Rows are points. Each copy is the shape, with its points in the same order, turned, moved and blurred by noise. Say if it was mirrored as well.

Shape (7 x 2)
[-3.3 2.1]
[-1.4 3.1]
[-1.1 3.3]
[8.6 -2.6]
[-1.2 2.8]
[-1.9 1.0]
[-2.7 0.0]
Copy 1 (7 x 2)
[-2.8 3.2]
[-1.5 3.5]
[-0.6 3.9]
[5.7 -5.6]
[-1.3 3.1]
[-2.6 1.6]
[-3.5 1.4]
Copy 1 is: only turned
Copy 2 (7 x 2)
[2.8 -2.9]
[2.8 -1.0]
[3.3 -0.9]
[-5.5 5.8]
[3.6 -0.9]
[1.4 -2.5]
[1.0 -3.6]
Copy 2 is: mirrored
Copy 3 (7 x 2)
[-2.9 1.6]
[-1.6 2.7]
[-1.0 3.1]
[9.0 -1.5]
[-1.7 2.7]
[-1.9 0.4]
[-2.5 -1.0]
Copy 3 is: only turned
Copy 4 (7 x 2)
[1.4 -5.1]
[3.2 -3.9]
[3.5 -3.3]
[1.8 7.7]
[3.1 -3.6]
[1.0 -3.2]
[-0.4 -3.6]
Copy 4 is: mirrored

Shape (6 x 3)
[1.9 1.1 3.4]
[1.7 0.6 3.1]
[2.3 -2.3 2.7]
[-4.3 -5.2 -2.3]
[-2.8 6.0 -2.2]
[-1.2 2.1 -4.0]
Copy 1 (6 x 3)
[1.1 -4.5 -2.4]
[0.4 -4.8 -2.1]
[-1.0 -6.6 -0.5]
[-8.0 -2.3 2.2]
[0.6 4.3 -1.1]
[-1.0 1.7 2.4]
Copy 1 is: mirrored
Copy 2 (6 x 3)
[-0.1 0.6 4.9]
[0.1 0.4 4.6]
[1.0 -2.6 4.5]
[4.1 -4.5 -3.4]
[-1.9 4.8 -2.9]
[-2.4 0.4 -3.2]
Copy 2 is: mirrored
Copy 3 (6 x 3)
[2.8 -1.2 2.3]
[2.4 -1.2 2.2]
[-0.6 -2.7 2.2]
[-6.9 1.5 4.7]
[2.2 7.9 2.3]
[-1.5 5.8 0.6]
Copy 3 is: only turned

Shape (12 x 6)
[-3.4 -2.5 -0.7 3.2 0.6 1.7]
[6.6 -1.8 0.2 3.8 -3.4 3.7]
[2.1 4.4 -1.3 2.4 -2.2 -2.6]
[3.7 -3.3 -0.2 2.1 -4.7 -0.5]
[6.0 -3.6 -1.6 4.0 1.7 3.5]
[-1.8 6.5 -0.7 -6.8 1.0 1.3]
[-2.8 -0.7 1.2 -2.4 -4.7 -0.6]
[2.2 -0.9 -5.7 4.0 -7.2 1.4]
[-3.1 -2.4 0.6 2.2 2.2 0.6]
[-1.5 5.8 -2.3 -1.3 -0.7 -1.8]
[3.1 -2.2 1.9 1.7 2.3 -0.1]
[-1.5 1.4 -0.2 4.2 -4.9 1.4]
Copy 1 (12 x 6)
[-1.7 1.1 -2.0 2.0 0.1 4.3]
[1.7 -3.6 4.9 2.6 -6.0 2.3]
[-3.9 -1.1 3.0 1.1 -1.2 -4.1]
[0.6 -1.9 0.1 2.9 -6.7 -0.2]
[1.9 -5.8 2.5 0.8 -2.6 4.7]
[1.3 6.1 2.6 -4.3 3.0 -4.6]
[0.6 5.2 -1.9 2.2 -3.3 -2.0]
[-4.5 -0.4 2.1 -0.4 -8.9 1.4]
[-0.5 0.5 -2.7 2.2 1.6 3.1]
[-3.6 2.9 1.8 -1.9 1.2 -4.7]
[2.3 -3.3 0.0 2.7 0.6 0.7]
[-4.1 2.6 2.3 3.2 -3.6 0.8]
Copy 1 is: mirrored
Copy 2 (12 x 6)
[-4.1 -1.2 -1.0 4.6 1.4 1.9]
[4.3 -6.0 1.5 3.8 -2.8 0.1]
[0.0 0.1 -2.3 0.7 -2.1 -4.9]
[0.6 -4.7 -0.6 1.7 -5.2 1.7]
[5.4 -4.5 -2.2 5.1 0.3 1.8]
[-1.9 1.9 1.3 -6.1 5.4 -2.6]
[-5.5 -1.5 1.3 -2.1 -2.1 1.2]
[-1.6 -8.7 -3.0 1.6 -3.6 -2.8]
[-3.4 0.8 -1.2 4.3 1.8 2.9]
[-2.6 1.0 -2.5 -2.6 1.6 -5.1]
[2.7 0.3 -0.4 2.8 -0.4 2.9]
[-3.9 -3.4 0.9 3.6 -2.4 -3.2]
Copy 2 is: mirrored
Copy 3 (12 x 6)
[-2.4 -1.2 -3.1 4.9 1.1 0.9]
[5.3 -7.0 -1.4 1.0 0.6 4.8]
[5.7 0.9 1.2 1.4 1.6 -1.4]
[2.6 -5.2 1.8 2.2 -1.3 3.1]
[4.6 -7.9 -5.5 0.1 1.7 2.4]
[1.8 7.7 -2.4 -4.5 -2.1 1.6]
[-1.4 1.0 3.3 1.7 -2.5 2.1]
[6.1 -3.1 -0.4 6.5 -5.2 1.7]
[-2.9 -1.8 -3.8 2.1 2.2 0.2]
[2.8 5.8 -0.3 0.8 0.4 -1.5]
[0.8 -4.3 -2.3 -1.5 2.6 -0.2]
[2.5 -0.4 0.9 6.5 1.4 3.2]
Copy 3 is: only turned
Copy 4 (12 x 6)
[0.7 2.7 0.0 -1.3 4.0 4.1]
[7.0 4.5 1.1 -2.9 -4.5 7.1]
[6.0 3.9 -1.4 3.3 -0.6 -0.5]
[7.4 -0.2 0.7 -2.3 -0.4 4.6]
[2.6 2.9 -1.8 -1.4 -4.4 8.5]
[0.4 3.8 -3.1 -2.4 -2.7 -7.9]
[4.6 -0.5 1.1 -3.6 2.4 -2.8]
[10.5 2.7 -4.0 -2.0 1.7 4.1]
[-1.3 1.5 0.7 -0.8 2.6 2.3]
[3.9 3.2 -3.1 2.0 0.1 -4.8]
[1.0 1.3 2.5 1.1 -2.9 4.0]
[6.9 5.0 0.5 -1.8 3.3 1.2]
Copy 4 is: mirrored

Shape (13 x 8)
[-2.3 1.3 -2.1 5.6 1.8 1.0 -2.3 -0.9]
[1.4 3.4 -1.9 3.9 1.8 2.4 -3.3 -0.5]
[-1.9 1.5 -3.8 -4.6 0.0 0.7 -5.2 -1.2]
[4.4 -3.6 3.4 -5.7 -0.9 0.1 1.9 2.9]
[4.2 -3.2 -2.8 -5.2 -1.4 -3.5 1.6 -3.7]
[-2.6 -0.4 -0.9 -3.2 0.8 1.0 -4.0 -5.3]
[1.5 -0.4 3.9 -1.8 -2.3 -7.4 1.9 3.2]
[-2.3 -3.3 -3.6 -2.0 5.0 -1.0 -0.2 -4.7]
[-1.7 3.3 -3.2 -4.4 0.8 1.7 -5.5 5.8]
[0.3 1.9 -3.5 -7.1 3.7 1.6 -4.9 -1.9]
[-1.7 -1.2 1.5 3.5 -3.4 -3.7 -3.4 6.2]
[-4.7 4.3 -3.8 3.0 1.3 1.7 0.3 -5.1]
[2.6 -3.7 -0.8 -4.1 -3.1 -2.1 4.9 -1.5]
Copy 1 (13 x 8)
[0.5 -0.6 -2.8 5.3 1.5 0.4 0.1 2.7]
[1.9 -1.4 -4.9 3.5 2.0 3.7 1.2 1.2]
[-2.7 2.5 -6.5 -2.5 0.2 1.3 -1.5 -0.5]
[-0.3 -2.9 3.8 -7.3 0.6 3.8 1.2 -4.3]
[0.7 -4.0 -1.8 -6.1 -5.2 -0.7 -0.3 -4.4]
[-5.0 0.7 -4.7 0.6 -2.0 1.1 -1.5 -2.5]
[5.0 -0.1 5.2 -3.6 1.1 -1.3 -3.1 -4.6]
[-4.4 -2.7 -4.3 0.3 -2.0 -4.5 2.3 -2.5]
[-0.4 4.0 -5.5 -4.6 6.4 2.3 -0.4 0.9]
[-2.9 1.3 -8.6 -3.6 1.4 1.6 0.9 -4.2]
[2.7 -0.2 3.3 -0.7 4.6 -0.2 -5.5 2.8]
[-0.4 3.3 -4.6 5.6 -2.7 -0.8 3.0 1.4]
[0.9 -2.3 2.7 -5.7 -5.2 -0.3 1.5 -2.5]
Copy 1 is: only turned
Copy 2 (13 x 8)
[-3.1 -1.3 -0.9 3.2 3.2 2.1 0.6 -2.6]
[1.5 -0.8 0.1 2.0 3.3 3.0 0.0 -4.2]
[-0.1 -3.4 -1.6 -4.9 0.1 -0.5 -3.2 -2.4]
[3.8 -1.9 6.4 -2.8 -6.3 -1.9 2.2 2.9]
[-1.3 -0.6 6.1 -4.7 -3.8 -5.8 1.0 -2.9]
[-3.7 -2.4 -0.3 -5.8 -1.2 1.1 -0.7 -2.6]
[0.3 3.9 6.9 0.3 -1.6 -3.9 -1.7 4.8]
[-5.0 -4.2 1.6 -4.8 2.1 -2.0 3.9 -1.8]
[4.7 -5.1 -2.3 -1.9 2.1 -0.8 -5.4 0.9]
[2.6 -5.1 0.3 -8.0 1.6 -0.4 -1.6 -2.9]
[-1.4 -0.9 2.8 5.6 -0.7 0.3 -5.2 4.2]
[-3.8 1.5 -4.3 -1.0 4.1 -0.1 2.4 -4.6]
[-0.8 0.3 4.4 -2.0 -5.4 -6.2 2.9 0.1]
Copy 2 is: only turned

Shape (12 x 9)
[2.6 -4.4 5.8 -3.2 1.7 -1.4 3.6 -3.6 -1.3]
[-5.0 1.2 1.2 4.0 -3.4 -3.6 -1.1 2.1 1.5]
[4.7 -2.9 8.3 -5.1 -0.3 -0.7 -0.3 2.2 -2.1]
[-0.9 1.4 -5.0 2.6 -5.1 5.4 0.3 2.9 -1.6]
[2.8 2.3 7.8 -0.7 -0.4 0.2 0.2 -3.7 -1.7]
[-3.2 0.8 1.1 1.2 1.0 2.8 0.0 2.5 -2.3]
[3.3 -3.4 7.0 -2.6 -2.7 -0.4 1.7 -2.4 1.4]
[-2.1 1.6 -2.2 7.4 0.4 2.5 -2.3 3.7 5.0]
[-1.3 4.9 -2.8 0.9 -0.2 -2.4 -1.4 2.0 3.9]
[0.7 -3.6 5.5 -4.8 0.1 -0.1 -3.7 -4.2 -0.6]
[2.7 -2.8 4.4 -4.3 0.9 0.4 3.2 -1.6 -2.9]
[0.6 1.1 -2.8 6.4 -0.8 -2.9 -3.4 1.6 -0.8]
Copy 1 (12 x 9)
[4.4 -2.1 2.1 -7.6 1.1 3.5 2.5 -0.9 -0.7]
[5.0 3.2 1.8 4.2 1.2 -4.6 3.4 2.4 2.1]
[1.5 2.5 -2.1 -9.9 0.8 1.4 1.0 2.7 -1.4]
[1.8 -0.2 1.6 4.5 -4.9 -2.3 -5.8 5.2 5.0]
[1.9 3.3 2.5 -7.3 2.8 0.7 -1.1 -2.2 2.2]
[2.5 -0.1 3.9 -0.1 1.4 -1.9 -2.5 4.5 -0.1]
[3.8 2.0 1.0 -7.7 0.4 2.5 2.6 -0.9 3.1]
[8.3 2.3 0.3 6.6 4.0 -1.1 -2.1 6.6 5.0]
[1.4 3.7 0.1 6.2 3.2 0.8 -0.3 2.2 1.9]
[-1.1 -1.6 2.2 -7.3 3.8 2.2 2.6 1.6 4.1]
[2.0 -0.8 1.6 -6.8 0.7 3.3 -0.1 0.1 -0.8]
[5.5 -0.6 -3.2 3.5 3.3 -4.9 -1.0 0.9 3.1]
Copy 1 is: only turned
Copy 2 (12 x 9)
[8.7 -0.2 0.1 5.2 -0.1 -2.2 4.1 2.2 -2.9]
[1.0 -3.1 3.8 -1.5 1.0 5.7 -1.0 -1.1 3.2]
[9.7 4.4 1.6 3.7 -0.9 0.3 5.2 2.4 2.1]
[-4.1 4.8 -0.4 -1.3 0.7 5.9 -0.5 -3.7 -4.1]
[3.5 1.0 4.9 7.0 0.2 -3.3 4.4 -0.1 1.4]
[1.8 3.5 2.1 -0.1 4.1 0.5 -1.9 -1.8 -0.6]
[5.4 0.1 0.0 5.4 -1.6 0.4 7.4 1.2 -0.3]
[-3.7 -0.2 -1.9 1.7 4.5 5.7 -4.2 -0.2 3.1]
[-1.6 -1.0 0.8 -1.8 -1.1 1.1 -3.2 2.6 2.5]
[8.3 -0.6 -0.8 4.6 -2.8 -2.7 1.0 -3.3 1.5]
[7.5 3.4 0.3 3.5 -0.7 -1.9 4.4 1.9 -3.6]
[-0.5 0.2 1.6 2.5 -0.6 6.4 -6.3 0.6 1.1]
Copy 2 is: only turned
Copy 3 (12 x 9)
[4.3 -3.9 0.3 -4.2 1.6 -2.2 -6.4 1.2 -2.3]
[-1.2 -0.9 -1.0 -1.5 -4.5 4.3 3.2 -4.2 0.4]
[3.6 -2.9 0.3 -1.9 -3.5 -6.6 -4.7 2.8 -4.2]
[-1.0 6.6 -0.3 1.6 0.6 2.2 4.6 1.9 1.0]
[-2.0 -3.3 2.6 -5.3 1.3 -4.2 -1.5 -0.6 -2.4]
[1.1 -0.4 3.2 2.6 -0.3 1.0 1.7 -0.4 -0.8]
[1.9 -3.3 -1.9 -5.8 -0.8 -2.4 -3.9 3.0 -2.9]
[-2.1 -2.2 -4.5 3.6 -0.2 2.4 7.0 -1.2 3.5]
[1.0 -0.5 -0.5 -0.7 -3.4 0.1 4.2 -2.3 7.3]
[-0.9 -3.7 1.2 -2.5 -2.4 -2.1 -7.5 3.8 0.3]
[4.6 -1.4 1.7 -2.7 1.3 -2.3 -4.4 2.4 -2.3]
[-1.9 1.6 -3.1 2.4 -1.3 -0.4 1.4 -6.5 3.5]
Copy 3 is: mirrored

Shape (17 x 11)
[4.4 -0.6 4.3 1.3 -2.4 -3.2 -0.4 2.6 1.5 -1.3 1.3]
[-2.4 2.7 -2.6 4.2 -2.9 -0.6 1.5 -1.9 -3.7 5.6 3.3]
[-3.2 3.8 -1.0 -2.4 4.6 -1.0 -1.5 -1.3 0.1 -0.7 5.5]
[3.5 -0.8 0.0 3.4 -1.8 -3.9 3.0 4.8 2.7 0.8 -1.2]
[-2.5 -0.1 -3.3 -1.2 -2.9 5.8 -2.0 -2.9 -0.9 -1.9 5.0]
[5.7 -0.2 -1.2 1.4 0.5 -3.7 -0.8 6.3 -0.3 -0.6 -3.3]
[-3.4 6.2 -1.5 -0.2 -3.6 4.2 3.3 1.8 0.8 1.1 3.9]
[3.6 2.6 6.4 -0.7 1.8 -2.4 2.9 3.6 -1.9 0.8 -0.8]
[-1.6 1.2 -2.4 -4.0 -6.5 3.8 -1.5 -2.0 7.2 3.6 0.8]
[3.1 2.8 1.7 1.2 -0.7 -1.6 -2.5 1.8 2.4 2.4 1.4]
[-3.1 1.9 -5.1 -3.2 -4.0 0.4 -2.1 -3.6 -1.8 -1.0 3.4]
[0.4 -8.3 -4.4 -2.9 0.8 -2.7 1.3 -1.5 -2.5 0.4 -4.5]
[5.1 1.9 1.0 -1.6 -3.4 -6.3 -0.5 0.2 -2.8 -0.3 4.0]
[-0.3 -6.6 -1.6 8.3 -0.8 -8.0 6.6 0.3 -1.7 -0.5 -6.2]
[-2.5 3.2 -4.3 -2.5 -3.8 -1.0 3.9 -3.2 2.2 1.7 4.0]
[-6.2 1.2 -1.6 -1.3 -4.7 0.5 -1.8 0.7 0.5 0.1 -1.1]
[4.7 4.9 0.8 0.4 -3.2 -0.2 0.3 -3.2 0.4 -2.5 -3.4]
Copy 1 (17 x 11)
[5.0 2.2 2.8 -0.1 -2.2 -4.0 -2.6 -3.1 0.1 -3.1 0.4]
[-1.7 -3.1 -2.7 3.6 -7.2 -2.4 -0.4 1.6 -3.8 1.6 0.2]
[-1.7 -0.4 -1.6 4.4 3.0 -3.1 0.2 1.2 -1.7 1.4 7.2]
[2.4 1.9 0.2 0.3 -2.1 -4.4 -1.8 -2.1 3.2 -1.6 -4.5]
[1.1 -6.8 0.9 0.7 -2.4 1.5 4.3 -0.6 -0.9 1.0 6.6]
[3.6 3.7 -2.2 -3.7 -0.3 -2.5 -4.6 -0.5 4.0 -0.6 -2.2]
[-4.0 -1.0 4.5 2.3 -4.7 -1.5 4.5 2.1 0.8 1.7 2.8]
[1.4 5.5 4.1 -1.2 0.1 -3.6 -4.5 0.4 -3.5 1.1 -0.9]
[-5.4 -4.8 3.1 2.9 -3.2 3.3 2.1 -5.5 2.3 -3.4 1.8]
[1.2 2.6 0.6 2.9 -2.8 -0.4 -3.4 -2.0 1.2 -1.0 1.5]
[-3.1 -5.1 -3.2 -0.8 -2.4 -1.2 2.9 -0.3 -1.3 -1.4 6.8]
[0.1 -6.3 -4.8 -5.9 3.5 -1.4 -1.3 -3.1 -2.0 -0.4 -4.0]
[1.9 2.9 -1.8 -2.3 -4.2 -6.2 -3.0 -4.4 -1.5 -2.0 4.9]
[5.2 -1.1 -5.9 -2.0 0.1 -6.3 -0.4 1.3 -2.3 -4.1 -11.7]
[-5.6 -2.4 -0.6 2.7 -3.5 -4.7 4.5 -2.7 -1.1 -0.8 2.2]
[-3.2 -4.5 0.7 0.5 -1.5 0.4 0.4 3.1 0.3 -4.9 1.9]
[1.6 4.8 -0.5 -2.2 -2.5 1.7 3.2 -2.8 -1.9 -3.8 0.7]
Copy 1 is: only turned
Copy 2 (17 x 11)
[2.3 -1.4 2.8 3.3 -3.6 1.2 1.2 -0.2 -2.0 -1.2 -3.4]
[-7.1 -1.3 1.6 1.9 -2.0 -3.6 0.8 -5.9 -1.8 5.8 1.2]
[-1.2 0.6 1.1 -0.2 2.2 2.3 4.2 -3.5 1.1 0.6 7.8]
[-1.7 -2.0 2.5 5.4 -3.0 -0.2 0.1 -0.4 1.3 -2.0 -5.0]
[-0.6 2.8 0.9 -6.9 -0.8 2.1 -1.1 -4.8 1.0 4.2 2.8]
[0.7 0.0 1.4 5.2 -0.9 -5.0 -1.7 2.8 1.8 -3.2 -3.1]
[-6.4 5.2 4.9 -1.5 -4.3 1.9 3.5 -3.9 0.4 3.0 1.6]
[-1.6 0.2 -0.3 3.9 -1.8 -1.0 4.6 3.2 -4.2 -3.6 -1.2]
[-2.1 -0.6 8.9 -7.3 1.1 0.6 3.2 -5.2 1.8 2.0 -3.0]
[0.3 -0.2 5.5 2.9 0.8 -0.9 1.9 -1.5 -2.0 0.5 -0.5]
[-1.9 -0.4 1.7 -5.6 -1.9 -2.2 0.1 -7.1 2.1 1.7 4.2]
[-2.9 -6.0 -5.2 -3.2 2.0 -4.9 -1.7 -0.1 4.8 -1.6 -2.3]
[3.6 -1.7 -0.4 2.3 -3.7 -3.7 3.5 -5.5 -2.1 -2.6 -0.2]
[-8.0 -9.2 -4.6 6.1 -3.1 -2.0 -6.0 -2.8 1.2 -2.7 -4.5]
[-4.8 -0.2 2.4 -2.7 -1.7 0.4 4.7 -8.7 2.6 0.9 0.2]
[-5.0 -2.6 5.8 -5.2 -3.3 -0.8 0.1 -2.1 0.9 0.7 2.8]
[-2.3 2.2 3.0 -0.9 0.9 -2.4 -0.6 -4.7 -4.5 -5.3 -2.4]
Copy 2 is: only turned
Copy 3 (17 x 11)
[1.4 -1.1 4.4 2.0 -0.5 4.6 0.5 3.3 -1.1 -1.3 3.2]
[-1.4 -3.2 -4.6 1.3 0.0 -2.8 5.5 0.1 -4.5 1.4 6.8]
[-3.2 2.7 -1.2 -2.4 -0.6 -3.3 -1.1 -1.5 2.3 2.3 2.3]
[4.4 -2.6 0.8 4.8 1.0 2.0 -1.2 4.4 -1.2 -3.2 5.3]
[-3.2 -4.2 -5.7 -4.5 -2.9 0.5 3.9 0.1 2.1 0.4 -0.7]
[3.2 0.6 -0.8 5.2 2.1 4.6 -3.5 2.8 -2.9 -4.0 2.0]
[-4.6 -2.1 -4.8 -2.0 -1.6 -3.7 2.8 6.3 1.0 -1.7 4.6]
[0.3 3.6 5.0 2.4 1.6 -0.2 1.5 4.4 -3.6 -4.0 2.3]
[1.1 -4.8 -5.3 -0.2 -5.7 -0.6 2.3 8.2 1.9 4.8 -1.1]
[-0.7 0.3 0.6 4.7 -1.4 2.2 0.6 3.8 -0.6 1.5 3.0]
[-1.4 -2.0 -6.2 -5.2 -3.9 0.2 0.9 0.3 -1.9 2.5 1.8]
[9.2 -3.0 -3.0 -1.7 1.6 0.0 -1.0 -1.8 -4.8 -1.3 -3.6]
[1.5 2.9 1.3 -1.5 -1.1 5.6 1.5 1.7 -4.1 1.5 6.2]
[9.8 -7.6 1.9 3.6 1.5 -1.7 -1.6 -3.0 -7.6 -6.2 6.2]
[2.1 -1.3 -4.8 -3.9 -4.3 -3.4 2.2 4.0 0.4 2.1 5.4]
[-2.1 -5.8 -3.2 -1.9 -2.3 -2.2 -1.8 3.9 -3.5 1.3 0.3]
[0.6 1.2 -0.5 2.2 -8.3 2.0 1.6 2.7 -3.4 -4.0 2.0]
Copy 3 is: only turned
